Each row is a point. Any point is a mix of the corners, with weights that add up to 1. It lies inside the corners' shape when no weight is negative. Is each point inside? If not, which corners have a negative weight?

Corners:
(1): [-19 -40]
(2): [-51   6]
(3): [ 45 -42]
Points:
[ 21 -51] -> outside (2)
[ 40 -36] -> outside (1)
[  5 -23] -> inside
[-53  -5] -> outside (3)
[ 49 -38] -> outside (1)
[ 34 -28] -> outside (1)
[-41  -1] -> inside
[ 20 -52] -> outside (2)

Corners:
(1): [-13   5  36   9   1 -12  -6 -16]
(2): [ 69 -11 -37 -18 -34 -11 -34 -15]
(3): [ -1 -46 -58  13 -26  22 -86 -19]
(4): [-41  57  24  -7   5  24   4   7]
(5): [  3 -43 -25  -7 -20  49 -56 -11]
(6): [-15 -39  -2  30 -43  32 -41 -13]
(7): [ 18  34  31  -5  -9 -14  36 -55]
(8): [ 27  18  15  17  11  -7   9 -19]
(9): [-50  -8 -13   2  16  -1  45  13]
Points:
[-7 18  3 -1 -2  8 -1 -5] -> inside
[  2 -56 -47   1 -35  47 -95  -7] -> outside (7, 8, 9)
[ -6  -5 -10  -3 -17  16 -24  -9] -> outside (8)
[  8   2  -2  10  -1   3 -10 -15] -> inside
[ 23   7 -26  -3  -5 -10  -9 -16] -> outside (1, 5, 6)
[ -7  -2   5   1  13  -8  14 -25] -> outside (2, 4, 6)
[ 30   5  -2   3  -6 -22   0 -28] -> outside (4, 5, 6)

Corners:
(1): [-19 -16 -43 -30  77  -4  17   7 -58  41  30 -77]
(2): [-73  54 -29  -3   2 -35   4  19 -25 -35 -41 -65]
(3): [  2  55  39 -29 -13   6  18 -42   4  56 -14  15]
(4): [  7  28   7 -12 -35  28 -77  59 -66  -4 -15  18]
(5): [ 73  82  35  23  -4  23 -12  54  -7 -89   2   7]
(6): [  0  34  -6 -27 -10  22  -7 -36 -25 -10 -35 -39]
(7): [-90 -13 -19  72  12  -2  37  14 -37 -36 -95  34]
(8): [ 13  10 -24  46  53 -62  44 -60 -37  -3 -66  10]
(9): [-10  57 -39  66   4 -29  14 -19  22 -24  21 -26]
(10): [ -3  -9   4  77  -3  18 -53  74  59   0   5  -8]
(11): [ 12 -62   1   0  -8 -18  23  66  20  39   5   9]
(12): [-71 -54  25 -50 -38  14 -45 -52 -17  13 -18   9]
(13): [-70  44 -40 -20  56  59 -36 -39  11  11 -14  13]
Points:
[-36  14 -17   9   4  -7  -8  -4 -14   1 -20 -19] -> outside (5)
[-29   2 -13  20  19 -12  15 -10   0  16 -26 -10] -> outside (4, 5)
[-33  29  17  18 -22 -20   2  18 -10 -16 -50   9] -> outside (1, 6, 9, 13)
[-16  18  -8   6  11 -14  10  -5 -11   5 -26  -8] -> inside
[  6  42  20  -5  -3   7   3  -8  -4   9 -13   4] -> inside
[-23  40 -18  19  19  10  -9   8 -21 -13 -24  -9] -> outside (11, 12)
[-19  18 -14  17  20   3   4  15 -25  -4 -23  -8] -> outside (12)

Corners:
(1): [ -2  -9 -10  10 -17 -25  19  48 -12  -1 -16   8  45  -9   8 -16 -40  40
 -45  13]
(2): [-30 -28 -16  10 -63  -2 -38  -2 -26  17 -57 -12 -18  30   2  68 -28   8
  12 -15]
(3): [ 17   2  32   9  57  -7 -28  18  19  11 -13 -12   5 -20 -10 -80  27   2
   5 -27]
(4): [-26  24  10 -10 -15   7   4 -56 -25   0 -48 -15  36 -14  25  79  23  22
  20   3]
(5): [ 33 -12   4  -9 -28   5 -16  13 -60   4  53 -24  23  43 -34 -35  -8  -9
 -19  27]
(6): [ 14  33 -68 -11 -26   1 -17 -30 -20  -9 -36  55 -37  28 -33  39  -1   5
   2  -4]
(7): [ 69   1  44  25  49 -47  16  -5  40   9  24 -38  10 -46  -4 -64 -24 -17
 -21  -4]
(8): [ 18  10 -48 -10   8 -14   2  31 -95  -2 -47  -6 -47  47   5  68   7  54
  23  19]
(9): [ -1   4   2  11 -33 -26   4  25 -48  29 -17  -9 -14 -26 -25 -15  21 -15
 -70  31]
(10): [ 16  -4  66  36  21   1 -17  -1  -3   7  15  13  13 -29  11 -35   0 -10
   5  43]
(11): [ 17  19   0  47  16  26  -8  22 -64   7  10  -6  32  13 -14  -2  -5 -12
 -66 -17]
(12): [ 35 -24  33  35  14  18 -19   8  67 -31  -1 -13   1 -39  18 -55  41   6
 -18   9]
(13): [ -1   2 -33 -16   6   7 -65 -40 -51  -2 -33  -8 -15  22 -35  12  -2  88
 -21   8]
(14): [  0 -26   4  55  41 -25 -32  19  51 -13  46 -48  38 -64 -31 -38  38 -29
 -13  13]
(15): [ 16  29  27  71  21   0   7   0  46  12  34 -40   9 -53   5 -49  29  23
   2  -3]
(16): [  5 -17 -25  13   1 -17  30   9 -56  36  -6 -49  20  65 -11 -46 -21 -13
 -81  39]
(17): [  9  -5 -22 -31 -27  45  -7  -5 -62  49 -29   9 -47  12  34  89 -42  39
 -13 -19]
(18): [-22   6 -36  -3  23  19 -17  -5 -40 -10 -65 -21 -17  -9 -14  47 -63  44
  15   5]
(19): [ 44 -17  23  57  10 -38  -4 -33  10  -4  17  -7  33 -58  14 -66  20  -6
  19 -25]
(20): [  7 -33 -18  11   7  43  37 -10 -44  45 -57  40 -29  33 -44  56 -18  58
   9  -3]
(21): [-18  -9  28 -14  23 -22  15   8  23  -7  37 -15  -5  -4 -15 -53  10  -5
 -21 -19]
Points:
[  6  -3  10  28  13  -9 -14   3   7  -6 -14  -9   6 -30  -8 -14  10   9
  -4  -1] -> outside (5, 16, 17)
[ 16   8   8  14  12 -16  19  12 -36  12  -7  -2   7   0 -12 -22  -4   3
 -16  12] -> outside (2, 12, 13, 14, 17)
[ 22   1  -2  17   5 -16  -3   7 -16  13   8  -3  -5  -2 -16 -23   1   3
 -19   2] -> outside (4, 12, 18)
[ 14 -16   8   5   7 -27   1  19 -61  21 -22 -16  -2  26 -23 -25 -34  18
 -21   6] -> outside (4, 6, 12, 14, 15, 17)
[  1 -13 -11  13  -3  -3  -5  -1  -8   2   3 -12   2  -3 -17 -17  -5  11
 -24  -7] -> outside (3, 4, 7, 8, 10)
[  4  -5  -3  11   1  -3  -7   2 -12   5 -16  -9   0   1  -6  -3  -4  13
 -12   1] -> inside

Corners:
(1): [  3  17  -4 -34 -10  -5  12  -1  -3 -33   7  45  32  20  43   9  -4  32
 -12  -6]
(2): [ -4  53  30 -71 -37 -21 -34  21 -21 -78  39 -30  23  -1  18  -5  65  32
 -25  52]
(3): [-41  66 -39 -40  56   0 -43   8  62   4  62 -25 -23  18  -3  34  58  15
  56 -18]
(4): [-20  -8 -19 -17 -19 -58 -30 -22  25 -68  22 -25  25  36  16   4 -43  19
 -35  34]
(5): [-40   8 -63  78 -24 -21 -24  18  23   8  19 -16  21 -31  -8 -24  28 -50
  62  -6]
(6): [ 35 -24 -60 -79  52   9 -26  42  -2  47  58  29  31  19  -4 -12   5 -19
  55 -62]
(7): [ 37   8  51  83 -57 -16   9 -35 -28  21  32  10  37  -7 -12 -37 -18   5
 -13 -11]
(8): [ 63 -20 -15   7  -7 -32 -26  27  36  56  -5 -55 -30 -24 -13  29 -60  50
   1   7]
(9): [ 37 -17 -15   3   2  49  57  61  25  45  -8 -17  30 -17  24 -59 -61 -27
   8  22]
(10): [  2   4 -28  95  15 -68  14 -14  38  33 -16 -58 -15 -31  29  58 -44 -25
   9 -12]
(11): [-13 -26 -52  58  35 -10  56  30 -20 -22 -17 -35 -15  14  32 -42 -35   6
  69  23]
(12): [-56 -26  35  48 -11  43 -48  25 -58   8  43   2 -64 -52   1  36 -41 -31
   1  -1]
(13): [-23  36  13 -27 -44 -38  13  22  55   6  61 -53  45  65 -41  59  52 -45
  12  31]
(14): [ 40  47  72  -8 -86 -40 -57 -47 -28  27 -37 -75 -13  29  54 -20 -19  34
  27 -14]
(15): [ -8 -53 -64 -49   2  50  28  16  17 -72  34  39 -14  -5 -57 -17  -4 -11
 -17  16]
(16): [-38  -1 -45 -14  28  -5   2 -32  61   3 -23  27 -30  12  37   7  55 -26
 -47  30]
(17): [-31 -30 -11  36  40  43  -6 -16   7  69 -30 -18  13 -45  59  14  11  71
 -19 -52]
(18): [-69  41 -34  40  26  19  35  15  -8  12 -67 -41 -13 -26  14 -49 -54  15
 -13 -26]
(19): [ 49  43  59  54 -18 -14 -29  31 -19 -44 -35 -42  21  27  -5  -4 -40   2
  16  18]
(20): [-13  65 -11  77 -61  82 -46   6 -35  31   3 -19 -51  30  71 -44  -4  -4
  19 -29]
(21): [-40 -29 -20  11  51  57  78  26  50  28 -89  -8 -86  -3  26 -73  -4 -53
  -8 -65]
Points:
[ -4   7 -13 -17   9   1 -12   7  11  -1   6  -8   1   3  13 -12  -1  10
  12  -6] -> outside (10, 13, 20)
[-10  -7 -31  22  14   9  11  15   6  -5  -1  -8  -5  -6  19 -17 -19   3
   7   1] -> outside (13, 14)
[  1  16 -15  14  -9  -7 -14  -2   3  -4  15 -13   8  11  11  -6   2  11
  14  -5] -> outside (9, 12, 21)
[  4   1  -9  19  -5   9  13  17  13  16  -2 -17   3  -5  13 -25 -20  -9
   9  -2] -> inside
[  2  14  -1  23 -17   1   5  14   0   4   1 -26  -3   5   8 -21 -22  -6
  14  -4] -> outside (16, 17)
[  8   6  11  20 -23  11   0   4  -6 -36  48   6  24   9   6  10  -2   5
 -18  38] -> outside (5, 6, 8, 14, 18, 21)

Corners:
(1): [ -7 -10 -27 -39   9  14 -11  -6  22 -22   8  32  26   8  -6  -8  23  35
  -5  53]
(2): [ -5  -9 -22  12 -38  21 -22  16 -70   1  15  22  26  -9  20 -24 -20  36
  16  -9]
(3): [ 18  30 -25 -26 -10   4 -37 -34   9 -31  -9 -12 -10   4   9  -6 -16  17
 -19   4]
(4): [ 26  17  -6  20  -3  41  73  36 -26  59  16   2  13 -14  13   9   8 -31
  -4  39]
(5): [ 68 -34  19  13  -1 -19 -13  -3   7 -33  12  23  21 -15  10   1  18   6
  11 -14]
(6): [-15 -16  11  30  10 -34  25 -22  -6 -18  16 -12  13  18  28 -21  21  11
   7  21]
(7): [-14 -11  39  22 -12 -30   1 -44   6 -12 -16 -11  23  10 -15   3  33  38
 -15   2]
(8): [ -8 -29  -5   7  -5  20  -3 -24  15  -4 -55  19  31 -13  34   2  26  -2
   9  10]
(9): [  0  40  21  -2  -5  16  13   0   1  30   0  33  -9 -65   4 -30 -69 -32
 -19  24]
(10): [-17 -10  31 -59 -22 -42  46   8 -21  -7 -13  31  35 -38  20  18 -11   8
   5   7]
(11): [  8  27  28 -21 -23  29 -31  10 -24  -8  -8  37  24  -9  11   7 -95   0
   6  67]
(12): [  6 -19 -24  14  14  -9   6   7 -20   0  17  21  16 -14  18   1  22 -17
 -49 -13]
(13): [ -4  -3 -15  25 -32  -2 -13   2   9 -20 -12  16 -17  11  -3   8  -9  29
   8  -4]
(14): [ 28 -28 -30   3  31  34 -21  16  -9   1  20  17 -19  20   5  -5   2  20
   5 -28]
(15): [  7  -7 -14   1   0 -10 -16   2  20 -21 -39   7  37   6   8  -4 -23  45
  16  -7]
(16): [-23 -25  26  20  28  25  -6  30  -9 -15  31  -8  20  19 -16   6  21 -40
  14  14]
(17): [-19 -33 -21  19   0 -39 -13 -31 -17  12  20  -9  33  -6  -6  -5   8  19
  14  21]
(18): [ -8 -41   8  12   0 -10  13 -17 -10 -26  12 -15  15 -38  18  11  28  26
 -15  -8]
(19): [-10 -54 -12 -13  -5 -33 -11  -5  18  -3  -3   3  25  -3   8 -36   2  20
 -20   3]
(20): [-16 -26  29  -8  25  15 -42  34   8   1 -39 -16 -76  -8 -40 -12  17   4
   7  11]
(21): [ -7  -3  16  33   1 -16 -32  19  20   2  18 -34  -4  17  19   4  40  13
 -10 -18]
Points:
[  1 -11  -2   1  -1   3  -2   5  -3  -4  -1   8   6  -6   8  -2   2   9
   0  10] -> outside (7)
[  2 -17 -12   1  10  -3  -5   6  -5   1   7   7  11  -5   8  -9  10  -1
  -5   4] -> outside (7, 11, 13, 18)
[  0 -12  -2  -1  -2  -2   2  -9  -5   0   0  13   4 -16   3 -11   5  14
  -8   8] -> outside (11, 15, 16, 21)
[  4  -5   2   0 -10  -6  -2  -5  -6  -5   0  12  20  -8  16  -1  -7  14
  -5   9] -> outside (16, 20)
[  1 -15  -5   9  -2  -8   1  -2   1  -5   5   5  18  -5  12  -4  13  11
  -7  -1] -> outside (11, 20)
[ -7 -10  -2   3  -2  -2  -4  -2  -4  -2  -2   3  11  -2   5  -5   1  12
  -7   9] -> outside (5)
[ -2 -16   5   2  -4  -3  -2  -4  -6 -11   0   5  16 -13  12   0  -3  13
  -4  11] -> inside

Corners:
(1): [ 31  18  -3  11  17   3  21  11 -33  17  -6 -18 -11   2  -4  19   1  15
 -20  20]
(2): [ 36 -29  15 -16 -16 -45   5 -74 -56  49  19 -14 -20  24 -34  62 -78  37
 -38 -23]
(3): [-26   1 -21 -13   1   4  55  20 -31  -5   0 -25  28  15  19  23  36 -46
  80 -14]
(4): [ -2  38 -30  47   4  32   4  12  11 -17   1  -1  14  39 -43 -36  36   8
  44  39]
(5): [ -1  20 -15  20 -10  58  64 -45   4 -48  30  62 -67  36  95 -19 -24  33
  -7 -18]
(6): [-11  17 -10  11  -5  56   2 -21 -35  26 -35 -37  -6 -33   4 -12  32 -21
  30  -2]
(7): [ 30  -2  34 -49 -28 -17 -44 -12  17 -18   1  59  29 -15  15  44  30  -9
 -12  32]
(8): [ 26  15 -14  25  39  61  37 -34 -41  -2  37 -27   8 -29  -4 -11  13 -32
  61 -21]
(9): [ 27 -22  -7 -51 -10  52 -27 -50 -19  55  50 -19 -44  35  -6  43  34  44
  -7  29]
(10): [-36 -24 -25  72  14  81  42  62 -30  13  31  23   9  68   9  33   0 -18
  29   2]
(11): [  2  16 -13  17  20 -54 -15 -53 -10  19 -12 -22  30 -13  -3  42  21 -38
 -42  53]
(12): [ 24  35  46 -23 -29   7 -50 -19  24  16   9  12 -58 -49  -8  19  70 -31
 -32 -21]
(13): [ 18   8 -12 -51   3 -17  10 -58 -61  -6 -23 -16 -27   0 -46 -23 -21 -15
 -55  23]
(14): [ 32  -2 -72  21 -51  25 -21  16  -3  22  45  26 -18 -17  31  34  13 -33
 -36  25]
(15): [-25  -7  24  35   2  27  22 -10 -36  -8  -7  14 -38   2   6   4  45  -7
  15  18]
(16): [-35  -9 -26 -27  -3   5  -8  11 -13 -34  53  51   9  25  36  55  16  32
  27 -34]
(17): [ 43  10 -15  22  17  35  -5   3 -52 -22  44 -20 -11  36  23  50  15 -21
  13 -32]
(18): [-44  31  -9  30 -21  12 -13  33   7 -66  78 -12   3  -3  45  39 -23  27
  -1 -27]
(19): [ 39 -10   8  -9  17  21  41 -35 -15   1 -60 -83 -19  20 -78  32  -7  65
 -44  19]
(20): [ 23  -6 -24  -6  18 -47 -86 -10  26 -16 -56  61 -34 -21  20   8 -18  -4
 -67  63]
(21): [-22 -35  -9 -11 -17 -59 -36 -15  17 -28 -26  43  15 -38  21 -37 -12   6
 -88  19]
Points:
[ -3 -13 -22  33   5 -14 -13  16 -24  -7  19  31  21  13   1  22 -18 -13
 -18  20] -> outside (3, 5, 6, 9, 12, 19)
[ -5   5  -1  -1   2  12   4 -15 -14  -3  27  24 -15  23  12  22   5  10
   9   6] -> outside (6, 14, 17, 19, 21)
[ 11   8 -14  18   8  -1 -10  -2 -18  -1  -8 -22  -1  -5 -29  14  -2  -2
 -31   7] -> outside (3, 5, 7, 9, 15)
[  4   3 -11  -9 -10   4 -12 -13 -12   4  10  17  -1  -6  13  17   6  -8
  -4   9] -> outside (15, 17, 19)
[  7  -1  11  -1  -6  10 -16 -10   0  -6   2  18 -23   8   7  21   6  25
 -24   6] -> outside (3, 8, 11, 13, 14)

Corners:
(1): [ 22 -49  -1 -37  32  14  -9 -23  -9   0  -8 -26   6 -14 -38  -2   4 -24
 -10  -1]
(2): [ 40 -50   6  10   6  -6 -42 -41  -8 -53   5 -19  34 -49 -38 -58   3  -4
   3   7]
(3): [-44 -24  62   4   2  46  37 -14  58 -36  15  17 -35 -14  19  26  -3   0
  43  10]
(4): [  6 -21   1  23   7 -31  19  87 -38   2  -9  26  36   5  23 -37  45  29
  46   2]
(5): [ -4  -2  18  68 -22  47 -24  21  59 -35   2  -1 -29 -30  -1  14  21 -48
  41  45]
(6): [ 54 -46  78 -11  -7  16 -29  20  -7 -72  31 -71  36 -41 -26  67   0 -15
  30  40]
(7): [-29   7  17  27   9  -8  67  26 -42 -45  54   0   3  -9 -29  18   1 -17
  39  21]
(8): [-40 -23 -35  20 -20  27   8  52  24 -12  30 -26  23 -18 -78 -14 -31 -26
 -36  10]
(9): [-56 -25 -25  20 -17  -1   2  -5 -14  14 -45 -18 -21  25 -56  37  17  49
 -14  31]
(10): [-50 -16 -27 -16   9 -71  41  55  18  13 -53   9 -29  32   6 -48 -55  35
 -45  36]
(11): [  2  -2   2 -27  -3 -10  -7 -53  95   7 -42  26   6  11  20  42   8  13
  -6   3]
(12): [ 32  -5  -2  57 -28  -7 -16  33   5  15  10  28 -14 -23  53 -48 -45   1
  17  33]
(13): [-43  49 -32  21  62  -5 -27  10  62 -55 -29 -47 -41 -14  22  20   9  38
  21  -5]
(14): [ 85 -33  21  -2 -35 -52  -1  35 -22   0  18  24 -11 -19 -30 -28 -15   8
  48  34]
(15): [ 48  25  65 -12   8   5  24 -25   2   0 -22  -8  14 -16  12   1 -31  -2
  -8 -19]
(16): [ 10 -22 -45 -25 -10  10  -9 -18  22 -20 -39 -53 -18  20  22 -48 -32  19
 -31  10]
(17): [ 17  22  19 -16  17  -3 -27  44 -52 -51  24   1  32   4   9   5  25   8
  -4 -26]
(18): [-16  78 -34 -36  -8 -42 -18 -51  18  24 -80 -50  -6 -26 -19  16  -3   4
  48  24]
(19): [-28  12  15  44   4  11   3  -9  72  18  -5 -25 -13  57 -11  25  30   9
  -5 -21]
(20): [  8 -44  -5 -15  -6 -22  22 -13  59  11  25 -20 -33 -17   1 -36  23   5
 -45  32]
(21): [-18  -4  -6  14 -17 -35  26  -5  27   1 -38 -25 -15  16 -37  48  28   1
   4 -27]
Points:
[ -1 -10  10  14 -13   3   6  13  19  -9  -4 -10  -8  -2  -6   8  -1  -5
  10  17] -> outside (2, 13)
[ -5  -4   3  13  -1   4  -4  14  11 -22  -4 -12  -4  -5  -8   5   6   2
   9  13] -> inside
[-45   1   2  16   6  17  -7  -6  17 -51  -2 -17  -2 -25 -33  45   0 -18
  21  17] -> outside (4, 14, 15, 16, 19, 20)
[ -8  -8 -13  12   5  -6   5   4  12   1 -12 -11  -9 -10 -12 -28  -4   6
  10  18] -> outside (6, 11, 17, 21)
[ -2 -11  -8   6  -2 -16   3   8  18  -2 -18 -18  -2  -4 -18  -9  -8   5
  -3  17] -> outside (3, 17)
[  6 -28  18  12 -10   2  12   2  22 -11   4 -10  -3  -2 -13   3  -2  -3
   3  13] -> outside (13, 17, 18)
[  0  -7  10   6  -1  -8   2   5  20 -11  -3 -14  -3  -8 -12   6   7   2
  10  13] -> outside (16)
[ 14 -17  23   9   4   9  -2   2  15 -19  12  -8   5 -14 -13  16  10  -7
  10   5] -> outside (10, 16, 18)
[ -8  -6  -3   6   4  -3   1   2  22 -16 -14 -17  -6  -4  -3  -2   0   8
   0   9] -> outside (14)

Corners:
(1): [ -5 -22  26   5  44 -10 -31  28 -10 -40 -36  25  10 -23  41  36  -3   0
  20   9]
(2): [  0 -29  29   1   4 -24  11  41  17   4 -38  26   7   9  51  17   0 -44
  38 -19]
(3): [  3  22 -34   0 -46  55 -60  31  12 -16  38 -13  22  50 -24   6  67 -20
 -25  21]
(4): [ -6  -3  19  13 -30  30 -47  27 -38 -20  48 -44  39  60 -11   7  33  12
  22  21]
(5): [-32 -31  24  48  39 -16  17  -4  45  15 -32 -28 -28   6  -2  12 -87  44
  -9  42]
(6): [-20  45  14   8 -35  52 -67 -14  12 -28  29  -7  18  42 -29 -37  51  14
  -5  -4]
(7): [-28 -35 -18 -11  13   7  -8  14  -6   0   8 -31   0  25  -5 -16 -76  18
 -20   6]
(8): [-11  49  -5 -24 -34  30 -55   0 -18 -19  29 -16  20  11 -39  28  15  11
   7  21]
(9): [ 18  30  -8  -8 -13  41  -9 -13 -21 -42 -23  17 -25  28  26   0  48 -33
  10   8]
(10): [ 25  -6   9  -5  36   0   5  25  18 -52 -12   5  45   4  25  28  23 -19
  38 -39]
(11): [ 30  49 -10  39 -42  51 -82   0  -6 -33  21 -15  14  29  -1 -10  24 -26
  -2  20]
(12): [ 46  -9  -7  12  -2 -55 -13  46  -3  -8 -12  -5 -10  14   6  11  53 -33
  -1 -21]
(13): [-35 -50  14   0  59  20 -17  -6   6  47 -15 -52  16  -8 -13  -6 -64  18
   1  27]
(14): [ 24 -25  -8  -6 -10 -32 -36  -3   6 -13  21  22  41  52  21  47  38 -51
  -3 -24]
(15): [-20 -14 -17  25 -16 -24   2  -1  -1 -23 -34 -16  18 -15  18   6  12 -30
   1  -6]
(16): [ 29   9 -18 -10  -4 -31 -47  27  21 -16 -31 -19  12  44  62  10  39 -29
  11 -13]
(17): [-19  14  10  45  76   6  30  -4   1  56 -41 -12  13  -5   2  -8 -71  51
 -42  31]
(18): [ -3   3   7   3  -4  34 -18  -3   3  16  24 -44 -11   1  33 -16 -22  21
 -42  23]
(19): [ -1  20  38  -9   8  41 -17   0  -2 -30  10 -12  56  13 -40 -24 -13  23
  -5  60]
(20): [-60   4  20  11  58   4  19   8  21  12 -25 -53 -29  -6  -9  -8 -95  -5
 -51  33]
(21): [ 52  -3  -4  -5 -37  -5 -24  14   0 -22 -42  -3  14  19  20  36  49 -38
 -43 -51]
Points:
[  3  -1   3   7  -3   7 -27  13   0 -13  -6 -17  15  19  10   9   9  -7
  -3   4] -> inside
[ -6  -7  -9  12  17   5 -26  12   1 -13  -2 -16  11  17   3  11 -12  -7
   6  10] -> outside (2, 6, 18, 19, 21)
[  7  14   3  12  -2  21 -27   5  -1 -15  -5 -10  14  18   2   0   5  -6
  -7  14] -> inside
[  4   8   5  10   7  15 -25  10   2  -7  -2 -14  11  20   5   3  -4  -1
  -8   9] -> outside (15)
[ 33  16   0  15 -14  10 -32  13   1 -35  -1  -2  26  28  16  10  51 -13
  -1  -5] -> outside (2, 7, 8, 13, 20)
